Rows are points. The points of each table are mixes of a few directions, plus a little noise. Count the directions of each table, and those that both share. Where both have some left over, give the other angles between the two spaces (their principal angles), to ten degrees, smallest first.

First (6 x 3)
[[ 47 -43  -7]
 [ -9  10   2]
 [ -9  59  11]
 [-42  59  10]
 [ 20 -60 -11]
 [ -6 -25  -5]]
Second (5 x 3)
[[-20   5  28]
 [-33  11  39]
 [-12   5  12]
 [ -5  22 -38]
 [ 71 -44 -42]]
Directions: first 2, second 2, shared 1; angles 80

First (7 x 6)
[[ 13 -13   2   9  31   9]
 [-67  32 -42 -47 -43 -11]
 [ 12  -6  19 -11  54  16]
 [  9  -1   5  10 -14  -4]
 [ 15  -9 -11  43 -52 -16]
 [ -3  38  50 -34 -58 -20]
 [ 19 -40 -24  29  83  26]]
Second (6 x 6)
[[ 15 -25 -25  -5  41 -30]
 [ 16  14  40 -43  10 -33]
 [-37  -3 -28  31  30  86]
 [ 29 -11  -5  -3 -26 -67]
 [-18  -1 -28  46 -39  34]
 [ -3  27  44 -26 -15   8]]
Directions: first 3, second 3, shared 2; angles 80

First (10 x 9)
[[  20  -40  -17    7   56  -15    9   -1   15]
 [ -16   34   14   -6  -46   13   -7    3  -12]
 [  -6   12    6   -3  -17    4   -2    0   -5]
 [  -4    9    4   -1  -12    3   -2    0   -3]
 [ -26   55   23  -10  -75   20  -12    3  -20]
 [ -14   28   12   -6  -38   11   -6    2  -10]
 [  41  -84  -36   15  115  -32   19   -5   30]
 [  20  -41  -18    8   57  -16   10   -2   15]
 [ -39   82   34  -15 -110   31  -19    4  -29]
 [  25  -53  -22    9   71  -20   12   -3   19]]
Second (9 x 9)
[[-12  45 -21  -9 -29   9  18  10 -52]
 [ 22 -52  19   8  38 -13 -16  -9  57]
 [ -5 -13  43   2 -21   5 -31 -11  49]
 [ 30   5 -21  -9  19 -14  19  12 -19]
 [-20  36 -12  -4 -28  12  10   6 -40]
 [  4 -10  38   0 -19   1 -27  -7  43]
 [  9 -22 -12   5  31  -8   6  -1   6]
 [-94 -57  18  42  19  33 -31 -42  43]
 [ 66  69 -54 -35  -8 -24  53  43 -87]]
Directions: first 1, second 3, shared 1

First (11 x 11)
[[  9 -40 -23   1  -6 -33 -18 -18  18  30  14]
 [ -9  42  24  -1   6  35  18  19 -18 -33 -16]
 [-15  69  39  -2   9  56  29  31 -30 -52 -25]
 [ -4  21  11   0   3  16   9   9  -9 -16  -7]
 [ 18 -85 -48   2 -11 -69 -36 -38  37  65  30]
 [-14  64  36  -2   9  53  28  29 -29 -49 -23]
 [ -1   3   2   0   1   2   2   1  -1  -1  -1]
 [  8 -33 -18   1  -5 -27 -15 -15  15  25  12]
 [ 15 -70 -39   2 -10 -56 -29 -32  30  53  25]
 [ -8  37  21  -1   5  30  16  17 -17 -29 -13]
 [  2  -9  -6   0  -1  -7  -4  -5   3   7   3]]
Second (8 x 11)
[[   2   -4   -1    4   -2    1    4  -12   -7    7   -1]
 [  19  -33  -12   41  -14    9   42 -121  -56   75   -8]
 [  -1    2    1   -2    1    0   -2    3    2   -2    0]
 [ -17   30    9  -36   13   -8  -38  108   51  -67    8]
 [  -1    2    1   -2    1   -1   -2    7    2   -4    0]
 [   7  -13   -4   14   -6    3   15  -41  -20   27   -3]
 [   2   -4   -2    5   -2    2    5  -15   -7    9    0]
 [ -11   20    7  -24    8   -5  -26   72   33  -45    5]]
Directions: first 1, second 1, shared 0; angles 70
